Each wall is flat, endless, passes through zero and stands at right angles to its row. A trip goes straight from one point to another. List the walls that it crosses, first one first.

Walls:
(1): [2.7 2.6]
(2): [3.9 1.0]
(3): [ -2.6 -10.2]
Trips:
[0.8 0.6] to [ 1.2 -0.8] => 3
[ 5.8 -2.5] to [-2.4  0.2] => 1, 2
[3.5 3.4] to [-0.4 -8.0] => 3, 1, 2
[-5.9  4.1] to [1.7 0.4] => 1, 2

Walls:
(1): [ 1.0  2.1 -0.2 -4.7  0.8 -2.5 -0.3 -3.6  3.1]
(2): [ 2.9 -4.3 -0.5  3.0 -2.0  0.8  1.0  0.7  7.9]
(3): [-7.1  1.5 -0.4  4.4 -1.4  3.1  3.8  2.3  3.4]
Trips:
[ 6.2  2.6  3.9  0.9 -3.5 -1.2  1.8  1.4  0.1] to [ 9.1 -0.8 -1.2  1.6 -1.8 -1.0 -3.4 -3.9  7.1] => none
[ 2.8  0.2 -0.7  3.0 -2.7 -2.0  0.8 -3.2  1.1] to [ 4.1  3.0 -4.1 -0.8  0.8  3.8 -2.2  5.1  6.0] => 3
[-3.8 -4.6  3.9 -0.8  0.8 -1.5  2.5  2.7  3.7] to [-2.9  0.8  0.2 -0.1  4.3  0.2  2.6 -0.9  1.9] => 1, 2
[-3.3 -4.0 -0.7 -2.5 -5.0 -4.3 -3.6 -0.1  4.9] to [ 0.0 -3.3  3.4 -5.9  1.4  3.8 -2.6 -3.8  2.6] => 3
[-5.9  6.1  2.0  0.7  4.9 -5.3  8.7 -4.5  2.3] to [ 1.0  0.2 -1.0 -3.3 -2.3  7.8 -1.0 -0.3 -4.9] => 1, 3
[ 4.7  2.1 -0.2 -0.5  7.1 -0.6 -3.9  3.2 -1.7] to [ 0.4  4.1  0.6  2.2  0.0  1.8 -1.0  1.3 -2.4] => 1, 3
[ 0.7  0.5 -4.7 -2.7  3.6 -2.5 -5.3 -2.3  1.2] to [ 5.3 -7.4 -4.3 -5.3  4.5 -4.9  2.9  0.4  3.5] => 2
[-7.5 -2.0 -2.3  1.8 -1.0 -0.5 -2.3 -0.2  0.5] to [-1.8  1.2  2.6  1.0  0.8  0.1 -4.9 -2.9  3.7] => 2, 1
